Every row gives one point. The last column is the point's height on a tilted bowl or saddle (a function of degree 2), plus a little noise. Along how many of its main directions does it bend up, bend down or stay straight?
In the rows, zero is written as 128.

Points:
[[ 99 137  91]
 [ 99 171 115]
 [154  86 107]
 [148 100 111]
 [146 130 120]
 [116 147 116]
 [145 172 117]
 [139  92  97]
 [ 78 153  85]
 [ 80 138  71]]
Directions: 0 up, 1 down, 1 straight

Points, 16 rows:
[[ 86 126 158 150]
 [182 101 134 135]
 [161 148 117 159]
 [145 122 100 128]
 [124 124  89 130]
 [ 84 138 165 148]
 [117  67 100 191]
 [148  96 169 143]
 [112 107 161 150]
 [117 135 138 141]
 [ 96 120  55 138]
 [152 108  97 128]
 [ 97 115 135 149]
 [121 151 147 153]
 [131  84 106 152]
 [151 181  96 201]]
Directions: 1 up, 0 down, 2 straight

Points (24 x 5):
[[ 71 133 108  99  93]
 [172 184  98 189  83]
 [150 132 102  79 100]
 [104 127  97  75  96]
 [125 130 160 123 131]
 [112 131  82 147 130]
 [135 157 109 178 124]
 [119 130 120  84 113]
 [121 124 151 115 133]
 [157 116 130 117 145]
 [146 138 127 129 139]
 [197 108 112 111 117]
 [176 117  89 156 136]
 [124 187 116 123  85]
 [ 95 147  75 124 103]
 [136 100  92 152 151]
 [137 123 169  73  94]
 [116 203 131  94  40]
 [ 82  92  95  81 102]
 [134 119 125 102 136]
 [127 151 142  85  97]
 [138 112 127 161 154]
 [105 147 151 138 119]
 [163 163 145 130 114]]
Directions: 0 up, 4 down, 0 straight

Points, 41 rows:
[[137  68 180 138  95 166 109]
 [126 137 121 150 203  92  97]
 [108 162 175  80 132 116 119]
 [142 135  84 162 148 113 106]
 [107 123 191 140 144 107  92]
 [178  96  89  97 129 161  66]
 [101 134 154 149 107 149 129]
 [126 165 140  80 118 105 117]
 [152 110 153  79 118  71 119]
 [116  99 137 191 141 140 104]
 [169 133 115 140 132  36 122]
 [140  67 145 128 118 160  92]
 [103 124 174 145 153 132 107]
 [123 143 163 142 103 164 143]
 [103 159 153 166  96 152 131]
 [117 137 186 150 174 136 104]
 [133 133 141 137 150 155 116]
 [114  97 131 156 133 141 115]
 [103 140 159 112 143 103 102]
 [ 49  95 170 104 119 148 153]
 [193  67 109 167 133 149  18]
 [139 133 116 170  85 148 110]
 [124 141 122 101  85 124 110]
 [155 130 150 124 131 167 125]
 [138 112 126 147 115 174 121]
 [135 145 124 106 130 112 116]
 [149 130 121 108 158 158 113]
 [125 134  85 175 101 157 138]
 [140 136 139  86  68  99  79]
 [177 134 158 102 145 160 130]
 [139 140 182 123 129 117 114]
 [114 115 106  57 156 155 147]
 [ 87  27 118 120 157  90 157]
 [112 131 135  87 136 102 124]
 [107 138 124  92  86  88  94]
 [154  73 125 120 123 116  83]
 [114 153 165 148  89 154 135]
 [140 160 111 162 128 111  93]
 [129 123 138 117 129 147 120]
 [103 160 120 159 135 104  91]
 [117  97 174  77 172 140 138]]
Directions: 2 up, 2 down, 2 straight

Points:
[[ 93 152 144 200 127 141 129  56 186]
 [112 181 156 107  35 105  85 165 156]
 [144 112 102  92 151  58 166  90 134]
 [144 177 125 154 146 132 113 103 156]
 [111  57 168 147  80 155 144  90 117]
 [144 171 130 134 157 155 115 121 147]
 [176 135 128 128 118 118 164 107 122]
 [132 127 161 129 136 126 136 119 125]
 [108 137 120 157  81 108  57 105 176]
 [157 159  61 165 135 104 130 157 155]
 [100 132  76 129 109 136  94 101 159]
 [145  60 110 162  27 130 152 113 128]
 [145 129 136 119  85 166 114 186 107]
 [126 174 142 122 158 163  75  94 177]
 [ 89 102  97 135 174 136 134 179 112]
 [130 127 128 111 111 114 176 139 139]
 [147  65  92 131  85 106 134 142 126]
 [155 112 121 100 164 121 164 182 127]
 [ 85 109 138 147 126 146  83 157 120]
 [103 154 134 134  69 163  79 119 170]
 [116 162 149 125 135 118 130 113 157]
 [116 126 147  75  74 137 102 136 159]
 [115 110 106 166 163 112 134  42 115]
 [ 76  99 149 139 145 134 107 174 106]
 [129 160  95  91 108 152 200 121 168]
 [122  95 120 131 105 156 151 143 109]
 [ 72 149 131 110 108 186 114 107 182]
 [168 139 168 153 100  72 189  99 167]
 [131 119 123 142 140 102 122 150 116]
 [138 158 167 158 126 163 156 164 134]
 [111 119 130 100 119 100 132  82 143]
 [111 128 152  71  60 127 116 103 181]
 [134 133 150  74 159 186 116 160 151]
 [130 144 160  95 153 116 136 117 145]
 [ 99 101 132 175 165  82 101 160 130]
 [115 168 127 143 130 111 127  94 166]
 [110 124 148 143 102 124 178 125 135]
 [111  65 149 143 115  99 144  63 129]
 [127 125 153 140 111 137  83 115 133]
 [122 166 101 108 143 117 108 139 146]
 [141 107 115 136 184 115 125 125 101]
 [115 127 116 153 115 155 155 149 119]
 [159 150 131 128  93 138 133 140 125]
 [104 200 122  82 145 160 152 187 195]
 [ 98  89 153 151 118 105 108 105 133]
 [103 127 147 128 133 117 163 136 137]
 [103 112 140 187 125 134 128 123 123]
 [113 119 149  99 157 163 124 145 125]
 [ 60 218 156  99 112 141 167 191 236]
 [123 128 148 138  95 103 112 115 136]
 [157  95 144 142 151 130 134 119 100]
 [135 183 158 115  91 128 152 173 155]
 [164 119 101 130  90  74 143  65 128]
 [136  92  83 160 114 101 169 178 133]
 [121 120 141  75 109  19 122 109 196]
 [136 130 177 131 117 145  61 162 127]
 [120 173 109 117 161  98 123 111 158]
 [134 145 185 134 113  93 137 104 158]
 [137 137 110 149 106 133  92 115 133]
 [ 78 154 103 167 159 171 111 144 165]
 [107 140 115 126 120 142 122 125 137]
 [133 156 122 135 139 137 159 119 139]
 [125 184 144 140  97 151 108 123 168]
 [130  70 161  86  89 113 131 105 149]
 [141 117 171 158 129 119  85 100 131]
 [ 90 113 126 167 172  97 124 161 132]
 [213 140 167 136 137 107 125 145 136]
 [127 157  83 143 166 137 113 117 140]
 [156 105 113 134  99 161 124 114 111]
 [115 116 137 113 127 107 202 106 152]
 [107 149 155 112 111 113 119 135 150]
 [ 98 166 179 127  72 123 111 110 183]
 [ 90 155  91  91 149  95 139  95 168]
 [128 114  90 102  90 133 139 108 133]
 [133 118 127 118 109 131 103 134 119]]
Directions: 5 up, 1 down, 2 straight

Points:
[[126  82 136 118  97  97 108 135 112]
 [141  65 126 151  87 105 119 136 100]
 [195 119 136 162 103  87 154  98 113]
 [102 120  70 118 134 121 145 118 132]
 [131 147 114 131  90 131 118  84 164]
 [131 111 211 125 166 147 117 156 109]
 [132 148 136 125 119 130 135  89 137]
 [ 75 134  78 107 132  85 137 187 140]
 [142 164  78 123 146 116  74  75  95]
 [125 122 146 105 132 134 120 133 127]
 [ 71 147 133 113  95 109 108 180 156]
 [152 176  79 117 128 138  95  71 123]
 [153 115 145 130 131 168 102 139 144]
 [128 148 205 134 126  82 130 121  64]
 [162 170  95 155 141 168 139 161 132]
 [130 117 130 129 121 110 130 127 119]
 [192 122 136 128 100 147  98 107 117]
 [147 167 119 142 126 151 153 116 136]
 [ 82 183 120 138 166  85 119 130 130]
 [120 142 138  70 153 137 110 221 221]
 [144 149 180 153 141 130 119  96 111]
 [121 131  91 114 132 170 125 177 164]
 [182 141 101 167 170  70 121 119  72]
 [107 121 118 114 122 153 145 127 145]
 [175 151  88 122 119  91 141 163 106]
 [ 71 150  95 153 119  58 144 105 106]
 [155  72 160 161 163 171 141 165 168]
 [122 147 144 148 164 155 127  99 139]
 [151 133 128 159 112 158 166 129 129]
 [ 91 157 182 128 135 113 145 181 105]
 [147 108 105 153  94 133 100 130 132]
 [117 128 123  18 122 165  91 142 162]
 [156 135 133 128 112 144 153 118 131]
 [115 151 128 149 104 136 144 117 146]
 [141  95 143 108 130 117  91  60  64]
 [ 96  81 149 154 124  97 147  54  92]
 [145 149 105 134 142 120 171 153 127]
 [166 132 139 127 127 118 135 149 126]
 [143  95  95 123 116 171 126 172 156]
 [ 93 141 115 161 128 115  88 156 154]
 [163  97 119  73 105 135 150 100 146]
 [126 136 114 127 122 143 135  68 149]
 [164 102  94 142 154 115 157 165 128]
 [121 121 118 116 135 161 130 109 137]
 [159 149 122 161 147  78 132 131  99]
 [197 159  94 100 176 141 132 120 104]
 [130 103 163 165 158 140 156 185 153]
 [ 94 107 151 219 132 113 155 178  86]
 [162  80 119  88 149 130 113 104  93]
 [161 144  66 197 123 153 150  64 139]
 [162  43 133 128 131  97 166 138 115]
 [116 135 111 145 184 134 100 101 124]
 [ 99 137 189 100 143 154  98  87  78]
 [127 118 159 101 171 161 145 131 120]
 [196 147 120 215  89  95 125 146  74]
 [ 81 115 178 170 121 135 147 109 105]
 [111 112 138 116 111 144 159 150 132]
 [150 126 158 170 146 153 142 137 139]
 [119 134 127 128 154 128 115 106 122]
 [ 92  86 110 136 167 214 112 144 195]
 [ 81  80 133 196  84 119 154 130  97]
 [ 97  70 175 132 114 129 127 126  91]
 [134 123 146 155 141 173 137 151 148]
 [156 151 113 174 161 111 141 165 140]
 [132  65 151 102 166 163  85 100  80]
 [ 90 113 117 128 175 158 110 108 140]
 [155 129  84  86 130 159 113 182 162]
 [ 88 101 142  99 126 137 125 117 131]
 [119 107 122  96 115 120 166 104 147]
 [171  82 136  98 182 123  99 162 160]
 [ 93 151 124 102 134 142 136 113 146]
 [115 119 125 134 155 155 132 180 173]
 [ 58 116 147 144 131 158 127 100 152]
 [130 143 123 148 121 157  87 105 157]]
Directions: 3 up, 3 down, 2 straight

Points, 67 rows:
[[136 129 166 174 127 180 122 106  82]
 [ 87 143 111 126 162  75  72 123  98]
 [147 122 131 109 102 173 124 141 116]
 [ 98 111 128 163 177 148 156 114 101]
 [143 154 114 148 122 137  67 110 102]
 [ 91 209 116 151 154 182 122 141  81]
 [ 94 177 163 147 148 126 170 148  76]
 [132 144 117 152 112 153 134 165 119]
 [100 160 102  82 118  78 154 138  94]
 [152 154 171  78 160 147 181 167  95]
 [117 153 187 168 181 106 122 166  66]
 [169 130 141 140 149  91 115  74 108]
 [122 145 132 117  96 122 141 129 109]
 [132  88 150 196 190 107 104 147  94]
 [126 120 107 131  99 129 141 113 119]
 [128 114 107 116 110  93  76  97 109]
 [123  99  63 100 126 101 160 179 114]
 [126 102 136 126 103 119 199 128 124]
 [129 130 133 112  48 108 169 116  92]
 [169 115 151 112 135 153 104  41  75]
 [128  99 142 138  82 100 127 135 111]
 [ 90 118 181 152 144 177 156 148  96]
 [137  82 120 189 130 170 103 177 118]
 [138 191 142 128 120 180 110 143  80]
 [ 92  77 149 107  71 142 133 181  96]
 [138 101 101 153 152 118 122 142 134]
 [131 134 139 132  47 105  93 171  72]
 [ 95 114 125 123 123  88 165 100 101]
 [165 158 127  92 146  85  92 124 110]
 [143 131 102  99 190 137 132 130 120]
 [145 174  90 106 145 144 143 144 116]
 [140 112 163 121 101 111 118 128 109]
 [174 148 119 155 124 127  92 109 110]
 [137 136 127 124 161 113 112  97 112]
 [155 145 154  90 158 135  96 158 101]
 [143 148 136 174  99  91 158 110  98]
 [113 134 141 191 142 169 121 114  93]
 [145 141  77 141 151  93 160 102 121]
 [136  82 101 159 136 114  74  82 107]
 [101  72 141 144 136 179 164 114 114]
 [ 61 112 153 115 148 176 152 133 101]
 [137 115 116 102 172  92 189 147 118]
 [121  96  83 153 126 142  86 123 120]
 [ 85 107 192 216 139 121 125 134  45]
 [100  98 144 119 123 136  89 128 107]
 [141 145 182 155 149 108  78 183  81]
 [125 122  80  86 112 126  94 121 108]
 [119 120 144 108  99 137 100 135 106]
 [100 169 106 151 115 132 101 132 100]
 [101 116 122 143 144 133  92 139 120]
 [129 117 138 110 139  71  83 111 108]
 [115  97 134 111 142 134  78 115 110]
 [129 120 124 135 141  99 146 142 127]
 [135 134 176 110 130 146 156 146 106]
 [118 108 167 134 106 147 182 101 105]
 [113 151 138 162 124 165 173 106  93]
 [ 88 104  93 128 183 157 162 114 107]
 [171 165  81 153 138  62 163 143 118]
 [135  80  76 134 148 158 222  93 116]
 [142  76 128 127 102 173 166 153 132]
 [114 154 138 139 138 122 145  84  90]
 [122 114 103 154 117  99 138  60  96]
 [135 148 145  95 108 106 159 156 108]
 [147 101 102 142 150 118  78 156 131]
 [119  92 150 141  97 112  90 126 104]
 [133 114 100 101 146 106 118  98 121]
 [ 85 138 129 102  80 112  99 161  83]]
Directions: 0 up, 6 down, 2 straight

Points:
[[151 104 166 111  90 121 139 138 148]
 [109 154 146 104 147 152  72 138 138]
 [115 171  91 141 113 147 128  90 112]
 [144 106 117 116 122 132 119 120 157]
 [124 143 158 142  92 157 135 115 136]
 [133 111 100 130 137  96 109 155 141]
 [144 118  81 209 151 170 158 135 147]
 [143 127 118 122 102 183 126 177 139]
 [133 153 108 190 141 146 106 129 133]
 [139 115 124 152 101 112 148 110 157]
 [123 102 100 104 104 102 141 185 165]
 [116 181  93 179 109 122 156 119 103]
 [139 114  90 158 124  91 121 115 149]
 [147 111  98 162 113 199 127  83 182]
 [106 140 120 144 193  66 122 112  92]
 [ 99 136 130  58  83  81 135 104 123]
 [129 115 146 120  63 103 115 123 124]
 [171 108 102  91  93 174 142 105 137]
 [190 164 118  83  64 122 154 176 110]
 [103  80 118  88 118 176 125  78 199]
 [ 95 131 130 102 124 106 155 121 145]
 [142  99 165  66 128 148 165  83 149]
 [109 123 142 156  93 120 152 134 146]
 [117 107 170 157 111 165 139  73 225]
 [ 99 127 103  87 135 129 175 106 129]
 [114 161 125 159 183 143 117  90 119]
 [139 141 126 134 125 131  76 111 137]
 [125 147 186 120 103 146 131 147 128]
 [ 92 148  95 162 135 152 167 138 125]
 [ 88 128 143  86 103 149 129 105 147]
 [110 159  81 135  70 113 115 146  68]
 [ 95 116  78 100 153 140  93 105 124]
 [106 116 167 134 146 157 100 145 181]
 [127  96 112 141 129 128 117  84 182]
 [137 121 169  81 193  80  75 141  59]
 [105 107 107 144 194 140 105 169 157]
 [122 161  83 111 105 165 102 187 127]
 [113 132 122 154 122 139 113 139 141]
 [ 81 137 161  74 104 110 192 161 154]
 [ 94 154 124 119 130 134 150 146 125]
 [133 121 166 103 114 109 134 121 148]
 [107 134 107 139 128 154  97  74 159]
 [ 45 127 135 113 133  80 118 165 142]
 [ 83 133 116 144 124  75 138 121 141]
 [102  81 100 120 118 121 132 165 181]
 [ 96 130 133 130 142 130 172 124 150]
 [149 115 101 135  93 102 100 137 126]
 [ 66 153 119 175 161 153 179 122 143]
 [144 149 124  86 142  93  84 179 128]
 [120 171 131 113 127 146 157 125 103]
 [ 47 143 130 105  66  93 173 140 122]
 [145 129 137 192 154 116 135 127 140]
 [152 122  67 153 148 125 157 108 154]
 [143 127  92 126 161  79 129 134 141]
 [ 43 135 133 104  94 100  89 141  96]
 [ 86 123 109 178 129 144 162 152 161]
 [123 166 167 119  63 118 118 126  92]
 [158 140 133 159  67 167  51 133 133]
 [ 88 179 174  97 115 138  76 127 114]
 [169  97 147 131 170  69  87 128  99]
 [ 98 117 138 150  81  96 116 113 137]
 [124  94 130  68 134  95  91 152 146]
 [134 102 178 140 136 142 138 141 170]
 [148 167 156 111 119 137 187 161  89]
 [129 170 155 155 137 126 138 192 112]
 [208 164 142 135 167 146 122 110 118]
 [ 82 124 111 152 136 146 101 156 154]
 [134 158 122 133 174 119 176 127 110]
 [ 64 130  51  96 147 132 102 125  91]
 [142 125 127 141 143 170 142  79 160]
 [175 107 103 128 148 142 144 132 151]
 [140 111  70 184 142 141 118 145 153]
 [158 105 128 133 104 120 108 124 153]]
Directions: 3 up, 3 down, 2 straight

Points:
[[154 115 101 123 148 104 135 123 133]
 [ 90 123 127 128  64  62 115 106 151]
 [167 128 111 108  79 133 183  63 134]
 [ 80 107  89 170  88 175 139  87  53]
 [137 149  87  98 143  91 119 178 146]
 [176 150 153  93 153 136 145 147 150]
 [170 135 131 145 104 115  79 169 117]
 [ 73 112 119 103 139 131 139 148 168]
 [ 75 156 133 126 122  91 135 146 160]
 [103 113 163 145 149 146 174 118 127]
 [131 116 110 152 100 176 126 120  96]
 [133 109 150 103 173 188 111 183 126]
 [204 133 166 128  31 156 138  78 164]
 [122 123 105 135 110 140 134 168 128]
 [157 112 172 101 152 149 129  98 179]
 [142  97 141 129 104 108 164  86 116]
 [148 119  87 150 155 188 154 125  56]
 [ 92 121  62 134  85 161 158  95  85]
 [ 76 137 153 161 123 164 140 148 133]
 [121 141 170  71 151 136 102 172 160]
 [ 84 156 140 118 156 146 122 144 142]
 [170  52 141 100 114 115 182 132 112]
 [166 126  99 127 136 141 134  94 121]
 [134  72  95 106 103 172 206  96  66]
 [ 87  68 149  93 142 113 147 151 160]
 [109 111  96 101 126 144 132  99 130]
 [133  76 174 111 135 143 124 115 175]
 [114  79 146 131 167 147 138 128 137]
 [ 75 174 139 157 154 152 123 111  90]
 [132 126 144 126 124  92 107 128 137]
 [145 154 161 106  95 141 122 142 143]
 [181 140 121 106 129 134 119 112 155]
 [121 102 170 138 184  64 108 147 123]
 [105 145 114 100 152 139 167 107 145]
 [163 118 165 124 160 124 149 152 123]
 [129  95  93 111  84 156 122 133 145]
 [118 119 151 104 182 154 116 147 153]
 [145 159  97 132  83 113 102  98 129]
 [129 121 157 146 125  69 118  96 113]
 [153 106 115 144  95  79 105 114 154]
 [139 169 174 148 148 183 151 125 105]
 [177 137 114 100 157 105 123 150 138]
 [125 113 153 182 108  87 117  82 101]
 [113 166 127 118  80 140 141 135 146]
 [137 102 122 108 190 162 126 100 141]
 [138 137 196 131  95 109 148 108 123]
 [133 129 118 149 189 143 148 126  96]
 [ 80 118 125 135 133 158 142 127 128]
 [159 156 178 145 157  67 146 151  72]
 [134  87  91 148 124 160 112 166 107]
 [171 131 126 164 140 115 142 104 102]
 [163 135 137 113 144 160 117 111 139]
 [ 78 160 113 129 110 115  82  79  87]
 [115 114 128 127 177 138 105 107 132]
 [150 127 115 138 104 115  84 162 136]
 [124 162  75  95 135  75 167 123 181]
 [137 136  65 101 167 178  84  91  91]
 [139 138 132 165 138 155 141  89  81]
 [ 79 107 130 142 134 118 122 177 156]
 [130 130 130 146 104 133 134  45  71]
 [ 97 151 147  94  69 134 157 118 172]
 [141  84  75 105 126 140 179 166 101]
 [146 127 122 147  94  48 103 117 138]
 [112 116 148 183 168  69 135 120 100]
 [116 126  50 111  78 137 104 113 155]
 [135 121 151 103 128  93 128 144 145]
 [195 126 148 125 130 131 128 178 101]
 [111 138 125  78 141  75 121 109 162]
 [134 112  98 183  77 139 112 112 115]
 [118 160 112 137 106 126 154 147 135]
 [ 90 145  38 140 159 113 102 155 134]
 [128 141 176 140 165  92 112 149 107]]
Directions: 3 up, 3 down, 2 straight

Points:
[[168 140 132  99 115 138 147 139 144]
 [ 96 145 171 145 126 176 113 158  86]
 [113  76 107  88  86 109 119 109 172]
 [124 129  69  71 136 140 145 167  73]
 [160 131 116 201 161 110 148  99 114]
 [185 135 117 132  92 132 108 120 149]
 [111 124 133 112 136 183 140  94 130]
 [128 162 171  89 107  76  53 159 177]
 [151 148 159 129 182 182  78 112 118]
 [136 128  99  82 183 146 126 163  81]
 [ 90 171 149 149 136  45  95 166 151]
 [ 73  98  84  76 144  91 117 132 144]
 [187 132 116 106 142 100 133 138 131]
 [ 86 136  89 141 172 196 109  83  99]
 [140  95 163  98 167 112 142 114 168]
 [163 117 154  87 116 113 104 163 125]
 [168 131 151 128 168 140 154  90 164]
 [155 152 123 141 148  98  91 166 116]
 [ 97 160 119 160  94 152 140 119 143]
 [158 134 100 139 125 120 118 167 112]
 [176 156 124 111 145 107 123 131 150]
 [164 170 162 170 162 116 132 119 147]
 [127 165 145 156  88 118 133 106 157]
 [111 194 126 177 142 130 116 130 126]
 [131 133 184 118 158 130 170 147 144]
 [141 133 135 151 167 140 161 142 116]
 [109 105 127 117 116 130  93 188  94]
 [143 143  99 128 176 168 104 147  95]
 [130  89 172  63 175 123  77 110 169]
 [104 146 150 163  64 126 191 131 170]
 [161 148 100 155 120 103 143 123 136]
 [ 96 114 131 131 110 103  56 151 155]
 [122 130  93 132 171 156  98 167  55]
 [178 109 104 117 132 156 119 134 108]
 [147 156 111 124 133 160 173 142 136]
 [111 110 196 108 114 110 159 188 143]
 [165 173 129 114 125 121 110 116 162]
 [152 178 139 155 122 147  94  82 148]
 [172 146 113 152 136 118  99 106 135]
 [122 115 185 121 151 182  77  82 103]
 [132 109  83 155 156 141 108 149  82]
 [137  98 170 140 123 158 182 182  84]
 [114 116 144 114 140 152 120 174  78]
 [133 140 114 135 154 184 145 121 122]
 [152 123 159  80 139  86  85 142 159]
 [115 118 120  86 147 107 137 134 144]
 [109 195 114 122  94 139 169 109 162]
 [111 105  94 142 127 135  69  64 113]
 [127 133 157 135  99 134 124 105 150]
 [ 91 153 122 148  96 132 145 102 142]
 [ 97 143 124 138 113  84 121 129 154]
 [129 144 132 208  69 130 123 122 175]
 [141 137 153  81 159 127 151 110 181]
 [127 134  91 105 100 143 139 121 142]
 [122 135  83 130  72  88 149 182 147]
 [ 88 134  82  78 127  90  63  65 159]
 [126 166 148 145 121  99 127 149 146]
 [131 121 143 130 130  97 169 110 153]
 [147 192 150 201 150 101 107 166 125]
 [132  89 176 141  87  86 134  90 173]
 [139 136  89 154  91 122 135 154 146]
 [114 112 123 127 110 153 126 116 131]
 [ 93 139 119 111 119 100 157 196  97]
 [137 113 134  76 109 134  83 135 135]
 [119 136  93 112 117 137 134 123 133]
 [119 123  55 181 144 142 159 130  98]]
Directions: 2 up, 3 down, 3 straight

Points, 71 rows:
[[129 108 176 135  67 170 132 155  88]
 [180 146 117 113  83  78 104 128 113]
 [151 120 135  97 170 126 209 135 112]
 [146 104 149 155 104  90 117 115 124]
 [192  54 112  81 120 111 155 105 120]
 [ 95  77 115 116 120 107 126  83 117]
 [110 156 142 122 124  88  95 141 112]
 [ 96 109 128 117 157 123 163 115 121]
 [159 162 132  98 133 127  97 119 116]
 [157 156 109  83 135 138 136  79 114]
 [158  85 211 101  87 148 102 178  79]
 [ 91 172 149 125  87 107 109 147 103]
 [132 158 150 104 168 104  94 120 115]
 [124 145  66 206 127 140 134 134 110]
 [112 162 163 140 158 128 114 119 130]
 [135 119 112 120  95 128 131 139 112]
 [ 90 153 124 108 158 159 100 164  91]
 [ 72 147 115 141 127 141 131 114 127]
 [117 142 143 115  92 122  80 160  93]
 [152 150 175 154  83 121 152 161 109]
 [121 178 115 103 191 137 154  76 107]
 [152  44 144  95 124 100 154 141 113]
 [141 165 167 144 161 131 140 129 126]
 [126 211 143 104  81  80 182 123 100]
 [107 136 167  40  59 214 126 156   7]
 [139 104 108  62 106 148 138 141  94]
 [157 105 140 149 132 144 105 136 129]
 [145 117 109 128 136 146  90 159 110]
 [134 126 154 174 120 112 108 127 133]
 [108 102 121 129 147 141 129 165 111]
 [154 103 120 111 169  72 119 107 120]
 [145  99  81 160  87  41 143 144  77]
 [ 84 120 141 134 119 117 111 118 124]
 [143 117 156 146  80  99 135 110 117]
 [150  82 138 110 108  91 132  87 117]
 [165 123 153 107 124 139 113 125 122]
 [170 139 130  66  94 101 109 104 111]
 [199 107 158 152 148  98 124 128 134]
 [153 163 132  86 120  95  87 129 109]
 [168 128  99 170 122  87  98 130 114]
 [139 148 136 112 119 113 107 105 123]
 [155  96  79 107 154 126 142  61 113]
 [129 142 147 131 110 138  67 110 115]
 [113 128 139 131 105 120 113  54 130]
 [ 93 133 158 137 136  69 126 183  94]
 [133  86 154  96 118 101 149 119 114]
 [113  78 126 110 129 138 129 114 116]
 [153  33 146 116 107 115  73 122  96]
 [117 142 131 120 111 157 141 110 118]
 [158 104 135 143 128  73  95 141 116]
 [128 128 147 120  92 107 150 104 119]
 [107 160 150  93 161 138 119 118 110]
 [128 180 145 154 126 108  99 109 130]
 [ 98 103 122 117 118  86 117  62 121]
 [109 133 145 188 109 123 135  79 144]
 [173 131 146 159 167 120 116 175 127]
 [124 137 160 126  98 144 192 143 100]
 [ 73 118  95 144 123 129 177 130 105]
 [127 104 116 126 107 153  89 112 112]
 [148  86 141 116 114 140 133 139 119]
 [ 96 138 116 190  93 149 131 124 126]
 [131 126 114 133  70 127 148 102 112]
 [152 114 132  96 131 116 181  78 117]
 [166 108 134 128 160  82 182 135 125]
 [111 109 143 160 131  87 173 160 112]
 [154 108 152 148 133 107 106 154 126]
 [129 168 104 138  86 107 151 114 117]
 [118 119  91 158 127 115  62 185  81]
 [163 172 146 151 166 108 124 111 126]
 [106  34 166 117 163 163 117 117 117]
 [ 99 154  92 124 137  68 133 102 115]]
Directions: 1 up, 6 down, 1 straight

Points, 62 rows:
[[181 146 114 138 130 142 120  91 135]
 [ 90 114 113 142 117 152 107  94 131]
 [106 150  91 127 121 142 101 112 134]
 [142 117 196 130 124  75  88 138 160]
 [176 119 115  62 150  84 167 108  64]
 [ 95 124  97 157 167 117 163  78 154]
 [105 165 179  76 130 141 136 131 130]
 [115 131  69 172 132 148 100 125 143]
 [124 141 150 128 124 149 117 144 127]
 [ 94 153 191 131 120 143  68 126  97]
 [132 109 153 141 105 130 106 108 128]
 [121 143  80 127 103 179  85 130 152]
 [174 125 150 106 114  84 121  79 120]
 [192 112 128 126 171 138  86 123 156]
 [ 78 107 109 128 161 142 146 126 137]
 [146 122 173  85 129 158 121 132  89]
 [118  75 118 129 194 145 159  34 222]
 [122 140 157 142 121 113 168 151 140]
 [123 135 120 108  73 136 118 128 133]
 [110 132 135  92 154 131 179  97 131]
 [151 141 100 176 125  61  97  60 114]
 [153 101 179 132 148 102  79  99 156]
 [141 142  91 110  85 152  71 128 138]
 [144 173 125 129 125 103 125 115 124]
 [113 135 150 139 127 129 130 108 138]
 [145 117  80 128 158 162 145 149 126]
 [113  75 199 100  95 156 115 107  70]
 [ 84 165 145  86  88 132 171 133 162]
 [154  88 125 102 159 142 128 124 118]
 [ 83 129 111 113 154 146 111 106 145]
 [150 147 146 126 118  99  82  77 110]
 [ 76 143  76 130 100 127 139 125 134]
 [165 158  50 104 142 111 161  84  78]
 [150 124 128 109 160 102 106 154 119]
 [135 179 134 145 162 126 104 168 120]
 [180  85 131 114 158 142  94 149 131]
 [147  96  92 123 171 147 135 101 150]
 [ 77 139 166  72  79  61 126 110 133]
 [144 108 131 198 138 138 117 160 143]
 [148 146 189 125 152 133 132 166 119]
 [157 116 112 152 121 148 174 165 113]
 [114 117 152 136 109 129 171 125 119]
 [155  81 148 114 122 166 117  70 121]
 [164 106 148  44 146 189 139 180  12]
 [135 163  95 113 132 104 144 131 117]
 [134 138 131 166 133 133 121 158 138]
 [110 117 149 134  98 151 111 184 127]
 [153 134 142 121  71  92 118 180 186]
 [158 150  34 116 134 140 181  68  88]
 [ 85 134  99  99  84 134 100 106 123]
 [104 150  99 120 146 122 148  94 135]
 [ 72 127 106  81 142 105 122 162 113]
 [103 149 103 108 147 174 110 118 146]
 [ 99 146 143 124 121 144 154 172 139]
 [157 139 150 161  86 153 135  83  97]
 [135 128 127  90 139 121  62 113  94]
 [132  99 120  76 140  97 141 143  92]
 [133 109 124 102 167 149 144 146 106]
 [134 151 124 110 117 146 122 116 124]
 [124 168 119 120 193 162 155 123 140]
 [145 150 147 105 155 162 125  80 124]
 [166 191 153 127 127 141 166 175 111]]
Directions: 3 up, 5 down, 0 straight
